Each row is a point. To make a cloud, some directions were put in groups of two or more. Within a group, all points are equally far from the middle, so they leave a hole (a ring in 2 directions, a hollow ball in 3). The other directions are filled evenly. Then the cloud was stretched, turned, moved and blurred a little. Count the holes, and give their numbers of directions, smallest first.
In the rows, 128 means zero.

Cloud (14 x 2)
[[123 187]
 [ 94 183]
 [ 71 164]
 [178 118]
 [167 168]
 [ 69 145]
 [182 145]
 [176 116]
 [183 134]
 [132 185]
 [ 73 132]
 [183 130]
 [120 186]
 [123 186]]
Holes: 1 (2)

Cloud (20 x 3)
[[141  55 117]
 [126 111  77]
 [130  71 166]
 [ 53 119 109]
 [150 109  74]
 [121  79 168]
 [175 138  89]
 [194 139 119]
 [180  93  72]
 [201 113 159]
 [ 49 112 129]
 [104 115  84]
 [ 88 118  89]
 [ 84 111  95]
 [111 158  80]
 [ 78 116 179]
 [ 44 144  93]
 [ 89 200 104]
 [ 57 151  86]
 [ 95 107 178]]
Holes: 1 (2)

Cloud (27 x 4)
[[138 175 112  64]
 [ 91 121 100  50]
 [ 53 134 158  76]
 [134 139  82  57]
 [134  51 141  90]
 [146 194 154 149]
 [118 140  73 147]
 [106 145 183 161]
 [169 196 138 103]
 [194  78 140  86]
 [166  89 178  85]
 [ 68 137 153  65]
 [189 139 154 169]
 [173  87 172  85]
 [ 86 108 197 111]
 [101 155  78 142]
 [110  74 185 126]
 [156 105 184  81]
 [ 79 183 113 141]
 [155  91 183  85]
 [126 196 146 148]
 [ 66 176 139 142]
 [126  57 165 104]
 [161 119 156 176]
 [223 115 149 104]
 [169 172 157  80]
 [153 170 167 164]]
Holes: 2 (2, 2)

Cloud (54 x 6)
[[ 77  89 106 138  96 140]
 [171  99 173 174 140 103]
 [145 160  38 154 131 130]
 [119  70 131 176 145 185]
 [165  97 130 115  83  70]
 [ 95 150 157 109 150  21]
 [136 108  79 150 106 205]
 [155  88 100 100 187  53]
 [ 81 111 176  80 124 108]
 [199 164 102 160 156 121]
 [115 218 172 112 171  89]
 [ 93 186 120 142 217 102]
 [159  83 181 159 174 101]
 [ 99 100 127 112 212 150]
 [114 203 159  95 135 151]
 [154 110 131 122 217  54]
 [157 117 191  68 186 110]
 [166 171  73 174 169 130]
 [ 82 114 159 162  91 168]
 [111 203 131 187 121 135]
 [ 99 142 124 148 236 102]
 [197 123  79  96 117 178]
 [197 139 111  65 151 167]
 [191 142 161 172 119 121]
 [175 203 138 136 100  80]
 [109 152 181  54 151 110]
 [ 86 131 111 171  97  77]
 [144  95  52 152 103 159]
 [170 143  93 198 151 140]
 [123 168  42  98 144 141]
 [141 168  42 162 135 126]
 [162 107 110 162 129 209]
 [110 157  49  89 181 102]
 [ 86 101 152 106  82 116]
 [190 173 116 109 202  80]
 [115 170  99 117 152 191]
 [184 164 181 152 104 137]
 [143 149 118 131 241 107]
 [115  99 119 164 219  78]
 [103 136  79 145  67 145]
 [172 102  55 135 103 166]
 [187 154 142  81  76 161]
 [101  65  77 138 131 127]
 [186 108 120 160 114  81]
 [113 183 163 191  97 124]
 [ 87 109 118 176 204  79]
 [168 167 183 128  84 160]
 [ 71 149 105 125 184  47]
 [ 73 162 182 115 186 104]
 [114  51 105 133 144 161]
 [116 119 160 121  54 148]
 [ 78 149 119  89 149  40]
 [181 138 119  95  53 124]
 [ 88 106  83 154  86 121]]
Holes: 3 (2, 2, 2)
